Every row gives one point. Two turns around zero, p and q, are shown by what they do to some points. Write where each new point lands after one turn and then the other. Backwards means that the second turn is done in reverse. Each puzzle has new turns, and all numbers are rounded.

Turn p:
[30 -23] -> [37 -8]
[-6 -21] -> [4 -22]
[0 58] -> [-25 52]
[-25 -15] -> [-16 -24]
Turn q:
[52 4] -> [52 1]
[-13 -13] -> [-14 -12]
[-39 9] -> [-38 11]
Where do these land?
p, then q backwards: [-33 -31] -> [-14 -43]
q, then p: [22 43] -> [4 48]
p, then q: [10 -11] -> [13 -6]

Turn p:
[33 21 -36 37] -> [33 21 -49 16]
[-5 -5 33 -45] -> [-14 5 47 -27]
[19 -18 -27 29] -> [30 -17 -31 8]
[-28 1 -30 -5] -> [-27 -12 -27 -10]
[-19 1 59 -16] -> [-21 3 59 12]
Turn q:
[36 -12 -10 38] -> [38 -4 -12 37]
[-54 15 20 10] -> [-57 -3 16 11]
[-39 -10 -20 -60] -> [-35 -5 -21 -63]
[45 15 -10 10] -> [42 24 1 11]
[13 -8 21 2] -> [13 -13 18 3]
Where do these land?
p, then q: [-17 -14 14 13] -> [-4 -24 0 16]
p, then q: [-17 13 17 57] -> [-4 -3 -14 61]
p, then q: [5 -31 -16 23] -> [27 -20 -25 4]
q, then p: [16 28 -62 -30] -> [-13 53 -38 -37]
p, then q: [27 34 24 -31] -> [-5 36 44 -11]
q, then p: [-14 -30 24 -31] -> [-5 -30 30 -28]

Turn p:
[-45 21 31 -14 39 -22 26 -14] -> [-35 19 62 -3 23 -22 2 -9]
[-2 -48 -21 -15 -47 54 -16 10] -> [-10 -54 -42 -29 -39 36 -1 4]
[42 33 15 17 29 35 -27 -29] -> [27 20 -4 27 26 44 38 -33]
[11 -36 4 -7 -9 -2 -51 31] -> [34 -35 -14 -13 0 19 -44 -9]
[7 39 30 -12 -4 -46 1 29] -> [21 47 33 5 3 -4 -36 24]
[-38 4 -21 20 -15 0 9 -19] -> [-46 -1 -16 15 -6 -16 -2 -4]
[-17 14 -26 -11 44 7 31 12] -> [-21 7 6 -26 44 -19 25 17]
[15 -14 -2 -19 -46 -21 -39 -48] -> [14 12 -22 -2 -55 0 -21 -53]
[27 -12 -9 40 9 -4 66 30] -> [17 -15 -1 24 7 -35 38 64]
Turn q:
[-26 -18 -25 -19 15 -17 -10 -28] -> [-36 -21 -11 -8 16 -32 9 -11]
[-11 29 12 10 15 -36 11 0] -> [-16 42 20 1 8 -4 10 -16]
[9 29 3 -13 8 17 -21 -20] -> [3 0 -15 -13 25 19 -19 -23]
[-6 -27 27 71 -71 21 -7 -2] -> [-9 -22 11 75 -50 50 -16 22]
[-16 -20 21 -29 38 19 -17 15] -> [4 -25 26 -31 37 -5 -4 23]
[-7 17 -36 -19 30 -4 -13 33] -> [7 24 -24 -19 33 -30 0 24]
[61 -30 5 62 -7 15 15 -6] -> [53 -20 0 54 -23 27 39 -11]
[-24 -13 -1 -47 26 2 19 -1] -> [-16 -14 10 -53 7 -21 10 8]
[-9 0 -4 -74 7 -43 -18 9] -> [-10 5 13 -43 11 -64 -36 -13]
[29 33 -1 58 -62 27 41 0] -> [20 30 -29 36 -65 62 6 -3]
Where do these land?
p, then q: [-12 23 7 24 -40 -30 -15 -15] -> [-21 20 -20 45 8 19 -23 -3]
q, then p: [36 -28 1 27 -48 -24 -35 -20] -> [13 -25 -32 65 -19 -13 -9 -26]
q, then p: [-22 0 -21 -33 22 42 21 -16] -> [-14 -14 -2 -66 0 -11 8 6]
q, then p: [37 15 3 24 7 -10 -27 -18] -> [10 3 -12 33 14 -4 34 -26]
p, then q: [-54 -29 -46 -8 66 12 21 1] -> [-43 -15 39 -42 25 -57 41 4]
q, then p: [35 32 3 -30 -22 -7 27 46] -> [36 57 -19 -13 -22 29 -13 3]
p, then q: [-1 2 0 7 22 51 44 34] -> [17 3 24 -35 -10 -2 31 55]
q, then p: [-22 -27 14 -6 35 -7 23 -27] -> [-20 -17 47 -15 -16 -21 13 4]
q, then p: [2 11 39 -4 -42 -28 -59 14] -> [18 -4 0 47 18 34 -43 -45]
